Each point is reached from the start by the listed moves, each made 0, 1 or 2 times, or once backwards (-1), plus a little noise. Is the number of moves made odd or even? Then give how often each move was made.
In the rows, 128 means zero.

Moves:
(1): [127 181 129]
(2): [113 139 123]
Start: [127 131 128]
Points:
[141 225 135] -> odd (2, -1)
[111 194 124] -> even (1, 1)
[ 96 204 119] -> odd (1, 2)

Moves:
(1): [140 128 143 136 126 144 135 142]
(2): [155 143  94 130 150 105 133 110]
(3): [107 155 141 118 140 127 143 152]
(4): [142 124 114 125 102 118 136 135]
(5): [134  90 133 130 139  89 157 138]
(6): [131 142 112 154 122  82 139  82]
(7): [108 111 127 145 133 171 150 151]
(8): [123 121 123 148 126 118 113 163]
Start: [131 124 136 146 116 140 128 155]
Points:
[135 192  40 163 140 140 131 184] -> even (-1, 2, 1, 1, -1, 0, 1, 1)
[201  32  96 159  69   7 212  83] -> odd (0, 0, -1, 2, 2, 1, 0, -1)
[177 139 157 160  98  34 182 156] -> odd (2, 0, 1, 1, 1, 1, -1, 0)

Moves:
(1): [128 129 122 133 116 131 138 119 128 132 127 130 136 124 127 141]
(2): [126 116 118 122 124 116 141 123 134 125 138 134 132 125 143 115]
(3): [120 119 135 114 143 124 126 127 125 122 131 139 128 126 134 142]
(4): [128 127 125 127 124 116 131 126 122 143 134 131 126 139 123 135]
(5): [124 119 127 131 126 133 131 137 136 135 127 142 132 135 128 129]
(6): [132 117 125 125 123 126 120 133 123 135 124 150 143 126 126 134]
(7): [117 130 136 140 139 125 144 118 142 122 113 127 119 120 127 126]
(8): [126 120 130 146 131 127 121 133 120 127 127 120 131 137 122 130]
(9): [135 126 127 118 117 133 136 146 127 126 129 135 129 125 130 127]
(10): [126 132 125 123 120 134 126 140 123 135 136 139 126 125 122 131]
(11): [127 123 123 133 135 129 139 122 123 132 123 133 131 132 130 127]
(12): [137 114 134 128 130 125 132 135 130 142 132 134 128 130 131 124]
(13): [129 129 112 129 122 139 118 126 119 129 118 122 123 123 116 139]
(14): [130 139 124 136 136 123 129 130 135 134 131 124 126 129 124 129]
Start: [125 120 123 133 134 122 128 146 139 123 130 128 119 134 119 121]
Points:
[100 110 103 129 187  92 145 122 142  85 147 129 125 118 151 123] -> odd (0, 2, 2, -1, -1, 0, 0, 1, 0, 0, 1, -1, 0, 2)
[ 97   7 110 176 166 105 181 145 151 167 128 239 181 137 150 154] -> odd (2, 2, 2, -1, 2, 2, 1, 2, -1, 1, 2, 2, 0, 1)
[115 114 103 161 155 135 186 123 166 146  63 193 145 112 102 189] -> odd (2, -1, 1, 0, 1, 2, 2, -1, 1, -1, 2, 0, 1, 2)
[153 107  62 132 119 121 142 173 126 208 141 178 114 137  96 108] -> even (-1, 1, -1, 1, 0, 1, 0, -1, 0, 2, 2, 2, 2, 2)
[133 140  29 147  61 131 152 156 131 179 170 132 121 134  95 139] -> odd (2, 2, -1, 1, 1, -1, -1, 0, 0, 2, 0, 0, 2, 2)
